Each row is a point. The window is the flat piece filled in between its corners: a triangle in 3 columns, a solid with four corners in 4, and so on. A path goes straight from each point to the next, and from the last back to the first. After which points does the path pass through the window?
(in the rows, 128 means zero)

Window:
[[ 56 125 181 137]
 [187 194 111 106]
 [ 74  60 211 163]
 [111 136  91 106]]
Path:
(1): [ 85 129 122 200]
(2): [104  87 170  89]
(3): [ 62  70 194 109]
(4): [ 40 112 137 202]
(5): [136 179  73 171]
(6): [141 176 131  74]
(7): [117 114 160  93]
(8): [111 123 146 174]
Through the window after points: 1, 7

Window:
[[158 122  67 143]
 [162  71 140 142]
 [117 197 136  50]
 [119 111  79 122]]
Path:
(1): [105 234 122  99]
(2): [124 124 138 180]
(3): [163  63  96  90]
(4): [145 158 112  17]
(5): [108 200 142  81]
(6): [114 119  85 191]
(7): [145  81  79 122]
(8): [120 179  95  38]
Through the window after points: 2, 4

Window (6 x 6):
[[136 134  60 108 198 133]
 [ 94 129  65 172 150 149]
 [ 96 139 113 122 194 176]
 [ 80  93  98  48 169 106]
 [206 118 162 167  82  77]
 [196 216 111 205  42 146]]
Path:
(1): [108 159  86 169 141 130]
(2): [135 117  67 174 113 172]
(3): [224 113 131 163  46 182]
(4): [163 172 126 175 103  97]
(5): [ 92 215  60 134 227 124]
(6): [106  91  47  89 164 218]
(7): [179 114 107 127  89 171]
(8): [ 85 186 102 135 149  68]
(9): [160 161 124 148 142  81]
(10): [185 106  96 120 115 161]
(11): [133  79  76 109 129 205]
(12): [ 89 159 141 118 156  68]
(13): [166 188 134 194 116  40]
(14): [203  95 128 153  85 185]
(15): [142 124  73 112 166 161]
(16): [120 147  80 121 200 122]
Through the window after points: 1, 3, 7, 15

Window, 6 rows:
[[131 106 129  72  80 138]
 [199 140 100 118  61 142]
 [ 60  61  73 143 127 158]
 [157 178 122 115 126 125]
 [249 190 205 171 109 100]
 [ 80 143 130 155  89 150]]
Path:
(1): [156 156 110 155  99  80]
(2): [146 121 109 132  75 118]
(3): [142 117 134 123 101 198]
(4): [169 112 118 117  75 176]
(5): [160 130  90 150  54  87]
(6): [175 136  98 107  67 102]
(7): [184 139 115 122  76 162]
(8): [179 148 145 121 151 196]
(9): [150 174 124 129  87  68]
(10): [122 123  91 125  81  78]
(11): [137 128 112 127 123 175]
(12): [155 135 147 141 124 192]
Through the window after points: 6, 8, 10

Window, 8 rows:
[[130  57  75  83 127 192 173  99]
 [181 162 193 172  97 142 172 125]
 [127 182 111 112 119  72 131 113]
 [212 107 137 144 120  91 100 144]
 [ 90 124 144  85 127  78 145 145]
 [249 110 150  99 119 131 125  89]
 [127 179 168  93 126 123  98 150]
 [116 139 115 160 180 148 229 116]]
Path:
(1): [178 132 151 148 128 134 134  99]
(2): [197 148 133 121 121 124 150 141]
(3): [202 138 130  93  90  96 152 186]
(4): [137  96 147 156 158  96  90  91]
(5): [169  79 141 130 144 118 113  81]
(6): [173 140 104  75 100 146 174 154]
(7): [164 153 103 117 114 118 179 151]
(8): [130 138 132 132 150 117 151 106]
Through the window after points: 3, 5, 7

Window:
[[148 148 159  57 163 105 121 189 134]
 [151 133 216 241 195  42 122 117 179]
 [138 177  49 228 155  32 109  52 155]
 [105 106 182 116  73 125  84 157 136]
 [123  88  85 249 188  56  78  89 119]
 [ 71  78 109  33  94 100 141 105 117]
 [ 78  88 162 203  61 139 192 173 111]
 [ 68 114 115 128 155 152 105  92 143]
 [162  87  54  85  75 142 161  70 134]]
Path:
(1): [101  85  80 203 113 102 133 160 211]
(2): [110 123 149 181 118  99 145 118  98]
(3): [139 151 104 195 130  78 117  30  87]
(4): [118 155  59 208 152  44 120 116 194]
(5): [114 106  84 192 129  63  94 150 227]
(6): [133 176 121 196 138  78 147  41  64]
(7): [125 127 107 116 116 123 109  90  74]
(8): [ 96 101  91 135 107 110 144 128 187]
(9): [150 112 115  93 140  90 125 175 173]
(10): [134 139 145  84 138 123 129 131 108]
(11): [146 141 158 196 142 107 133  92  62]
(12): [123 100  88 178 128 107 108 116 193]
Through the window after points: 1, 3, 5, 9

Window:
[[141 131 189  85  75 150 152 134 125]
 [193 243  78 168 246  52  68  39  34]
 [ 75 103  70 191  89 105 164 176 105]
 [ 85  92 113 153 191  43 156 154 133]
 [ 96  84  62  65 149 100 185 177 153]
 [138 122 150 111 116 160  65 136 111]
 [153  88  72 152 140  35 139 145 120]
 [114  72 148 114 104 143 131  71 129]
 [ 95 120 196  80  49 121  65  71  75]]
Path:
(1): [150  95 121 154 155 138 103 149   7]
(2): [138 145 138 129 159 111 115  99  25]
(3): [118 191 119 132 158  97  75  54 177]
(4): [ 87 135 115  98  93  91 120 119 151]
(5): [114  97 127 116 117 116 125 128  77]
(6): [111 105 137 121 145 101 118 110  33]
(7): [105 124 117 125  94  68  73  79 191]
(8): [113 137 113 108  89 110  85  85 201]
(9): [134  78 136 128 126 107 156 124  85]
(10): [120  99 143 110 152 122 170 168  44]
(11): [101 136 118 128 122 100 124 113 159]
(12): [125 158 110 135 133 102 101 110 130]
Through the window after points: 4, 8, 12

Window:
[[ 16 103 119  83 116 104 108  82  96 210  89]
 [112  97 191 180  70  88 147 107 168 138 123]
 [ 76 206 176 177 188 148 108  69 100 163  99]
 [188 115 121 152 115 121 133  40  30  67 103]
 [143 128  62  81 106  98 100  56 187 137 135]
 [ 61 157 145  82 195  75 171 140 154 119 130]
 [174  32  93  86 178  88  40  93 204 105  92]
 [ 93   7 164 127 127 149 225 118 161 133 159]
 [129 105  91 134  75 200 112 148 157  74 101]
 [224  85  65 150 123 146 109 128 118 160 229]
 [138  84  40 162 208 121 194 174 176 158 179]]
Path:
(1): [142 133 139  72 125 155 186 121 170 198  85]
(2): [ 96  78 126 143 153 109 108 113 123 124 136]
(3): [131  93  93 142 129 118 122 103 124 112 159]
(4): [178 110  99 135 136 145 146 109 114 136 128]
(5): [151 100 151 107 108 127 125 102 124 124  85]
(6): [ 92  94 104 146 129 123 107  73 133  91 158]
(7): [ 76  97  79 165 140 110  91 100 147  88 212]
(8): [160  99 131 114 125 128 149 125 152 189 120]
(9): [125 132 144 101 142  99 181 107 157 169  88]
(10): [ 53 117 129 119 169  89 112 131 143  89 170]
(11): [ 57  62 136 159 155  81 131  77 166 100 158]
(12): [187 132 159 117  73 132 152 138 152 171  50]
Through the window after points: 3, 9

Window (12 x 12):
[[204 150  87 120 136  81 134 176 182 148 144 132]
 [136  98 111 164  99  56  36 126  97 185 103 104]
 [ 81 109 101  94 112 117 158 154 155 110 123 102]
 [148 102 135  99 153 166 133 165  51 129  93 123]
 [172 218 152 148 187 112  34 122 166 112 151  89]
 [193  92 174 179 165  94 101 179  43 105 145 148]
 [150  94 164  99 147 131 155  99 111 127 120 137]
 [110 152 163 115 218   9 120 162  69 103  98 167]
 [130 187 143 184 158 145 136 131 174 161 146  58]
 [115 137 129 163 127  60 169  94  59  98  95 152]
 [ 97  96  93 128 162 175 137 146 181 120  66  79]
 [159 132 164 108  96  67  75 141 132 135  70 103]]
Path:
(1): [115 190 155 165 136 148 104 172 170 175 142 162]
(2): [118 132 157 129 134 138 123 158 119 165 120 186]
(3): [160 101 136 127 149  90 129 128 106  95 115  86]
(4): [158 119 129 121 158  90 137 135 110 107 115  97]
(5): [124 154 143 130 123 131 119 172 156 135 117 144]
(6): [100 134 142 156 123 133 113 167 116 144 104 166]
(7): [177 105 137 122 153  73 134 119 115 124 110  61]
(8): [159 134 124 156 164  97 144 100 129 120 118   7]
Through the window after points: 2, 8

Window (12 x 12):
[[101 172  54 115  68 155 117 123 115 152 180 176]
 [ 90 118  86 100  64 140  75 140 122  31 140 176]
 [169 138  85 149 115  71 212 142  50  74 138 148]
 [199 137 177 186 105  21 155 136  71 138 172  91]
 [150  98  78 149 152 166 127  27 179 216 205 124]
 [112 115 113 130 165 105  95  33 107 218 168 135]
 [129 112 134 207 130 120 124 115 101 209 117  88]
 [ 81 202  69 101 118 191  65 123 108  65 167 116]
 [149 140  89  70 109 166  83 164 112 105 128 168]
 [174 142 179 159  86  89 155  67  89 163 104  95]
 [124 197  49 127 110  68 161 165 144 105 115 122]
 [103 114 188 139 153 149 138  73 139 191 180 143]]
Path:
(1): [108 126 102 109 104 108 100 134 129 163 141  49]
(2): [161 179 103 163 142 137 147  96  98  48 157 249]
(3): [157 183 115 219 172 101 147  88 129 124 162 185]
(4): [128 134  89  99  83 114 145 124 107 140 138 105]
(5): [107 135  91 120  96 114 145 149  93 128 177 102]
(6): [135 155 113 135 115 127 112 104 120 115 144 159]
(7): [162 185 137 176 117  89 114 104 111 116 122 181]
(8): [ 92 109  89  90  75 135 130 164  77 128 175  78]
Through the window after points: 3, 5

Window (14 x 14):
[[ 48  88 130 107 158 160 198 123 159  85 115 116  92 119]
 [ 48   7 128  96 152 180 122 126 141 121 151 122  91  72]
 [ 79  85 126 155 126  99 132  90 161 140  61 187  88 104]
 [169 144  85  73 114 141 165 136 135 176 127 163 154 164]
 [ 23 111 121  65 144 156 128 155 116 173 109  96  79 111]
 [137 113 170 233 153 126 138 156 154 153  82 178 138 132]
 [108 143  74  98  64 119 135 188 140 132 159 146  98 162]
 [155 150 166 191 161  85  82  98 103 100 100 178 130 154]
 [186 118 138 217 143 101 136 100 125 152  84 138  59 150]
 [141  99  87 108 165  69 134 183 141 143 113 154 121 187]
 [166 140 158 238 144  28 125  87 147 153 110 128 151 118]
 [210 141 118 113  71  70 151 189 101 130  65 140 146 157]
 [112  94 116  43 116 180 116 161 228 127 109 101 119 162]
 [ 34  84  26  88 124 182 123 146 118 123 101  88 122 129]]
Path:
(1): [ 92  64 141 141  82 108 125 148 141 162 144 103 103 206]
(2): [144 147  98 102 139 137 134 144 170 121  99 150 120 114]
(3): [125 153  95 117 160 143 107 147 154  80 132 109  95  46]
(4): [ 68  60 124 112 109 135 147 131 144 172 109 152 118 208]
(5): [121  93 127 146 127 115 140 132 117 129 114 136 137 161]
(6): [136 156 118 140 142 127 129 155 181 150  95 126  91 109]
(7): [102 115  88 133 139 125 123 135 135 128  98 144  95 112]
(8): [ 94  83 142 109 111 131 137 123 134 145 103 127 177 206]
(9): [142  68 152 126 103 137 128 136 104 166  71 134 176 199]
(10): [148 154  95 148 130  88 151 171 150 116 108 150  86 102]
(11): [108 115 110 143 153 121 122 152 146 136 101 131 101 117]
(12): [ 71  79 165 133 104 126 158 132 130 137 103 150 121 168]
(13): [ 99  81 162 107 130 102 150 134 122 153 112 105 141 208]
(14): [121 141  88 160 139 108 119 141 153 138 109 152  91  78]
(15): [136 135 108 108 125 117 101 156 164 124 108 139 106  82]
(16): [ 93  64 113 132 109 110 182 115  90 150  95 119 122 201]
Through the window after points: 1, 7, 9, 13

Window (14 x 14):
[[122 144  78 233 129 216  57 129 181 181  61  38 169 177]
 [172 112  73  88  64 127 138 117 108  89  97 155 145 105]
 [144 160  95 129 150 195  98  90 109 119 125 157 108 168]
 [ 78 100 206 135 107 162 111  43 134 160 117  81 101 124]
 [191 148  83 212 146 219 118  55 199 239 139 117 139  93]
 [ 26 121  42 105 151 124 131 103  31 184  53  23 181 178]
 [139 119 103 100 113 164 166  95 110 115 143  59 156 192]
 [105  91 121 166 155 130  62  74  13 213 143  75 120 207]
 [187 134  17  31 158 151 121 202 156 132 123  91 165  47]
 [158 131  99 103 115  72 135  79 171  95  97 136  88 138]
 [137  96 187  88 143 104 128 128 151 137 103 196 212 197]
 [209 141 170 174 152 153 156 142 129  80  91 175 119 143]
 [158 121 157 170 148 126 122  95 154  60 155 184 161 116]
 [109 204 106  79 104 108 113 179  97 156 135  80 172  90]]
Path:
(1): [164 150 155 103 163 109 113   7 122 106  71 123 175 122]
(2): [152 132  80 170 104 193 144 186 190 144 135 135  99 136]
(3): [134 135  81 122 134 149 164 174 128 162 166 148 117 160]
(4): [157 134 135 119 143 170  60  17 116  68  63  84 182 129]
(5): [225 150 159 102 141 108  99  31  97 125 116  97 162 118]
(6): [ 58 118  45 182 118 202 144 199 135 129 109 123 103 161]
(7): [122 102  74  97 125 131 142 175 137 135 157 152 101  97]
(8): [183 142  60  67 157 153 106 148 136 141 101  79 185  98]
Through the window after points: 3, 7

Window, 14 rows:
[[227  68  32 195  68 161 150  66 155 158 112 141 128 163]
 [180  88  81 178  94 158  53 106 185 146 182 153 164 163]
 [133  58 187 185 126 118 104   7 114  17  94 116  87 164]
 [116 153  40 124  34 165  88  89 126 126  60  61 147 115]
 [184  91 114 146 154  50  76 127 104 173  97 111 173  64]
 [169 125  39  79 191 146  96 167 119 138 164 115  76 144]
 [134  98 158 163 119 142 196  51  79 125 163  84 219 190]
 [ 37 111 155 106 110 131 118 126 162  67 117 182 145 230]
 [ 81 110 132 156  88  71 148 223 110 113 154  86 120 154]
 [152 113 175 178 127 212 130  63  96 125  52 128 122 112]
 [ 88  90  99 154 165 156 100 107  39 116 138 175 154 106]
 [ 72 106  80 158  96 181 203 101 120 195 212 158  95 134]
 [194 211  81 124 162  52 165 174 133  67 159 100  78 168]
 [207 115 139 159  53  70 125 112  80 179 145 105 164 168]]
Path:
(1): [154 140 106 192 118  92 123  80  78 202  63  78 130 196]
(2): [160 106 109 133  95 121 122 122 111 122 157 128 146 125]
(3): [125  75 104  95  42 160 147 123 152 103 189 151 173 124]
(4): [167 133  77 184 137  97 131 104 102 151 124 103 116 174]
(5): [ 87 115  99 164 144 116 119  98 123 126 131 124 118 190]
(6): [126 102 134 111  89 139 130 135 127 113 139 161 149 150]
(7): [130  82 120 103  66 124 148 102 135  84 156 169 138  67]
(8): [119 148  94 184 156 119 123 138  67 166  85  55 126 199]
Through the window after points: 1, 5

Window:
[[130 168  97  62  78 102 117  99 136 135  96 131  93  95]
 [ 86 123 124  55 109 149 123 208  88 138 178  78 125  92]
 [126 168 142  96 141 207 174 162  91 143 119 121 153 138]
 [172  92 117  70 228 153 120  66 136  87  83 229 151 156]
 [153 101 112  97  69  86 193 146 148  93  55 151  67 114]
 [116 176 166  92 128 130 144 171 130  82 166  81 199 106]
 [140 101 160 105  79 119 120  93 160 143 126  93  86 108]
 [ 86 167 166 117 152 151  98 206 136 125  94  86 199 142]
 [135  98 115 104 144 154 120  63  33  89  86 195 116 159]
 [109  99  83 104 103  70 179 101 174 147 120 102 140 108]
 [186 130 100  96  96  96 135 153 109 142 123 109 116 140]
 [148 126 121 164 172 139 139  96  82 111 102 249  60 141]
 [137 107  53 102  78 125 144 115 176  84 126 115  91 139]
 [156 117  94 119 203 129 158  84 102  84  78 139  76 126]]
Path:
(1): [ 85 143 136  81 135 100 174 112 126 114 124 125 102 163]
(2): [171  94  79 114 104 143 110 128 125 119 111 129 163  77]
(3): [162 134  99 135  96 124 121 149 134 136  94 113 141  54]
(4): [ 80 138 145  30 132 148 156 158  94 110 163 115 108 167]
(5): [105 140 153  81 158 106 137 114 139 109 139 135 100 175]
(6): [169  98  81 129 110 135 118 134 107 113  65 127 151  79]
(7): [141 121 117 119 122 143 147 131 123 118  98 129 134  98]
(8): [119 144 152  56  96 125 178 136 129 135 120 126  67 188]
Through the window after points: 1, 3, 7

Window, 14 rows:
[[ 55 120 212 119  60  84 119  93 163 188 209 152  50 136]
 [102 154 123 107 171 146 170  62 126 144 106 118 141 177]
 [200 113 150  94 133 125 189 111 130  79 162 140 173  96]
 [155 134 161 142 163 113 166 119 131 139 110 111  70 134]
 [ 93 112  98 145 140 131 149 126 103 140 118 111 115 161]
 [170 168 110 116 158 145 143 109 160 122 157 168 108  92]
 [ 68 139 139 129  99  47 155 132 198  46 114 215 108 141]
 [156 165  84 106 128  82 159  87 114 132 107 138 130 116]
 [157 140 141 165  66  45   7 164 145 209 111 138 200 165]
 [116 100  99  94 212  77 144 129 125 149 137 105  92 157]
 [ 80 206 128 109  72 107 139  43 168  66 153  91 143 125]
 [173 100 115 119 117 117  92  88 140 125  92 128 165 121]
 [146 124  82 147 182  75 163  75 138 124 164 135  99 162]
 [118 126 106 112 129 140 193  96 175 148 113  95 127 149]]
Path:
(1): [ 93  99 118 159 136  88 151  81 191 133 149 163 130  86]
(2): [129 125 137 137 141  94 137 106 146 152 135 143 133 111]
(3): [162 114 152  94  88 116 123 138 132 134 153 141 100 188]
(4): [160 151 128  82 117 126 146  92 125 130 151 118  75 184]
(5): [103 114 133 178 152  74 131 110 168 149 137 155 141  87]
(6): [111 122 151 171 150  73 194  84 148 151 132 116 149  94]
(7): [153 138 115 109 148 114 137 115 136 118 127 133  83 163]
(8): [161 107  99  98  79  95 121  82 158  94 119  95  94 217]
(9): [ 99 150 130 144 156 104 140  99 140 157 131 141 124 111]
(10): [112 142 125 144 142  83 149  86 153 130 139 154 149 100]
(11): [118 161 115  70  66 128 129 101 151  88 132  99  95 197]
(12): [127 166 149  90 113  82 137 124 117 114 147 138  73 201]
Through the window after points: 4, 6, 12

Window:
[[125 148  58 144  37  73  29 172 149 156 119 135  91  95]
 [ 88 110  88  91 143 103  55 123 122  84 101 212 184 100]
 [ 93 140 141  90 178 116 127  97 141 191 100 165 160  70]
 [135 105  96 124  71 142 186 146 219  74 104  70  84 169]
 [107 153 154 249 124  66 139 180  60  90 134  79  36 110]
 [129 107  80  82 133 138  89 181 107  71  24 149 104  96]
 [ 82 113 104  91 123  87 112 186 151  33  58  73 148  94]
 [214  69 109  92 116 120 134 108 128 148 124 127 155  93]
 [123 203 145 141 175 138 235 151  99  81 179 138  83  69]
 [164 126 130 120  81 160 164 199  88 168 184 157 174 199]
 [ 21  90 164  83  79 198 199 146  59 110 120 109 120 123]
 [ 81 155 204 125  79  94  95 150 177 139 142 145  86  89]
 [ 89 176 163 106 160 143 129 130  46 108 167 120 118 139]
 [157 100 146 174 131 193  79 172 128  97 105  76 181  97]]
Path:
(1): [ 91  60  95 132 128 109 118 215 146 108 135 120  58 105]
(2): [ 79  48  54  93 176 129 130 162 115 111 161  81 124 114]
(3): [115 158 165 147  66 131 130 160 114  82  95 138 113 122]
(4): [109 201 150 124  97 105 113 130 146 105  62 125 128  76]
(5): [ 88  47 119 115 154 125 111 157 116 109 153 125  97  97]
(6): [ 83  76 135 117 162  87 111 224 165 107 176  70 139  86]
(7): [146 178 124 112  89 146 141  52  87 105  47 177 106 103]
(8): [134 136 164 166  89  87 159 123 132  67  98  86 146  94]
(9): [121 117 120 174 153 162  82 197  87 132 134 108  96 113]
(10): [ 95  82 108 137 164  94 124 177 161 121 137 133 120 107]
(11): [128 156 144  93  84 166 137 113 116 115  80 107 146 107]
(12): [152 181 140 105  71 137  73  83  83 123  63 132 197 122]
Through the window after points: 8, 10
